Rows are points. The points of each table are mixes of a few directions, plus a little noise. Count the directions of each table, and those that both share. Where both have some left over, give the other angles between the two spaces (their principal angles), to ten degrees, smallest first.
In the rows, zero is written as 128.

First (5 x 2):
[[121 123]
 [210 189]
 [ 91 100]
 [104 110]
 [115 118]]
Second:
[[ 36  59]
 [128 128]
 [156 149]
 [146 141]
 [152 146]
 [151 145]]
Directions: first 1, second 1, shared 1

First:
[[145  96 159 140]
 [100 180 141  87]
 [166 106 131  99]
 [ 71 193  75 139]
 [158  65 135 175]]
Second, 7 rows:
[[105  37 123  68]
 [105  40 123  70]
 [137 166 130 154]
 [134 152 130 144]
 [143 186 131 166]
 [145 194 132 172]
 [127 121 127 123]]
Directions: first 3, second 1, shared 0; angles 60

First, 8 rows:
[[102 118 124 129  89 138 101 120]
 [ 48  98 114 131   7 161  42 103]
 [116 124 126 129 110 132 115 124]
 [144 134 131 127 152 121 145 133]
 [197 153 140 126 231 100 201 149]
 [146 135 131 127 155 120 147 133]
 [141 133 130 128 147 122 142 132]
 [131 129 128 128 132 127 131 128]]
Second, 10 rows:
[[103 119  96 121 105 155 128  89]
 [113 121 135 145 102  94  81 130]
 [165 143 175 108 158 165 178 196]
 [119 125  94 126 134 133 138  86]
 [104 121  79 115 117 167 147  71]
 [123 124 133 150 120  77  85 126]
 [188 148 173 158 202  29 124 177]
 [145 134 147 134 145 106 126 151]
 [120 127 120 102 116 196 164 127]
 [101 118 127 122  84 158 108 127]]
Directions: first 1, second 3, shared 1

First:
[[193  97 180 152 130 164 164 136 214 106 104]
 [138 116 146 154 122  82 140 168 147 218 112]
 [153  78 168 134 104 151 170  55 157  70 185]
 [139 128 127 150 101  93 147 105 157  89 131]
 [ 95 164  97  93 172 162  78 178  73 169  96]
 [ 54 129 117  94 167 122 100 109  67 142 122]
 [104 107 170 106 209 171 116 152 149 146  50]
 [133 145  97 130  90 115 125 118  99 121 173]
 [142 189  51 139  58  93 112 130  89  92 179]]
Second (11 x 11):
[[ 99 143 115 121 114 122 104 119 126  92 168]
 [147 220  62 113 112  71 113 157 163 128 189]
 [108 144 128 117 117 149 100  97 136 162 177]
 [116 161 156 112 125 196 127 145 174 154  80]
 [101  83 185 138 123 187  99 117 156 176  74]
 [126 138 109 121 153 116 180 116  60  59 153]
 [112 166  89 147 116  55  82 154 151 134 158]
 [101  79 128 135  94 105  63  93 133 121 189]
 [195  56 119 128 110  88 147 143 128  77 113]
 [158 158 149 111 174 194 212 116  98 174  89]
 [143  61 171 168 172 124 183 149  86 130  17]]
Directions: first 5, second 6, shared 1; angles 30, 30, 40, 60

First (8 x 14):
[[138  93 115 174 115 141  78 133 138 126 133 126 172 119]
 [112 236 124 151 133 142 194 100 137 111  88 166 117  81]
 [134 126 123  98 113 150 124 133 137 134 135  99 124 119]
 [130  99 119 159 145 123  80 133 107 138 151 114 148 179]
 [150 118 133 136  97 166 118 139 113 136 146 103 177 152]
 [119 100 111  97 168  90 115 124 132 138 132 124  74 129]
 [ 94 208 170 150 105 136 152 122 158  95  99 155 135 114]
 [149  48 129  60 150  76 166 141 104 148 139 135  80 130]]
Second:
[[117 131 120 115 118 139 138 119 137 130 123 140 131 102]
 [165  82 211  61 191  83 128 140  39 155  91  86 133 143]
 [ 77 138  93  69  81 177 174  85 170 144 100 176 143   7]
 [144 114 158 111 152 109 123 134  96 136 117 110 127 143]
 [119 133 119 126 118 137 135 122 139 129 128 137 129 112]
 [139 135 121 166 132 120 112 142 132 115 147 120 122 170]
 [137 130 128 149 132 121 118 136 130 122 139 122 125 156]
 [142 129 133 152 136 116 112 140 124 121 140 116 124 166]
 [115 162  71 202  92 147 113 134 188 100 167 145 119 155]]
Directions: first 6, second 2, shared 0; angles 30, 50
